Every row gives one point. To make a cloud, some directions were put in groups of two or more. Within a group, all points are equally far from the middle, so they leave a hole (a ring in 2 directions, a hollow ball in 3). The other directions are filled evenly. Then the cloud was stretched, turned, moved and blurred a little. How many holes are there, and how many directions does each take, smallest first?

Cloud (19 x 3):
[[-52 -26 -10]
 [-11 -50  29]
 [ 22  27  44]
 [-45 -42  10]
 [ -5 -49 -29]
 [ 32  23  27]
 [ 36  -6  33]
 [ 24 -20 -32]
 [ 19 -36 -31]
 [-52 -23 -12]
 [ 10  23  58]
 [ 24 -34  33]
 [-39  28  60]
 [  8 -24  51]
 [  4 -18 -39]
 [-37  46  18]
 [-38   1 -27]
 [-40 -33 -22]
 [ 37  12   0]]
Holes: 1 (3)

Cloud:
[[  4 -18  35  43]
 [-49  29  -7  -2]
 [-24 -28  35  29]
 [-39  36 -22   3]
 [-39 -13  35  30]
 [  7  39   7  36]
 [ 54 -13 -10 -19]
 [ 11 -45  14 -36]
 [-11  13  37 -22]
 [  3  29  11  51]
 [-14 -41  30  21]
 [ -1  -8  21 -46]
 [  6   2  30  50]
 [-41 -21  29  29]
 [ 19  40   3  14]
 [-10 -52   2 -21]
 [-23  13  30 -24]
 [-24  10 -24 -34]
 [ 31  32   2  -2]
 [ -1  16  43  34]
 [-27   2 -31  55]
 [ 35  21  21 -14]
 [-23 -45 -23 -12]
 [  3 -25  35  38]
 [  4   4  -6  60]
 [  2 -34   7 -46]
 [  2   8  37  45]
 [-21  13  47  17]
 [  8  12  39 -24]]
Holes: 2 (2, 2)
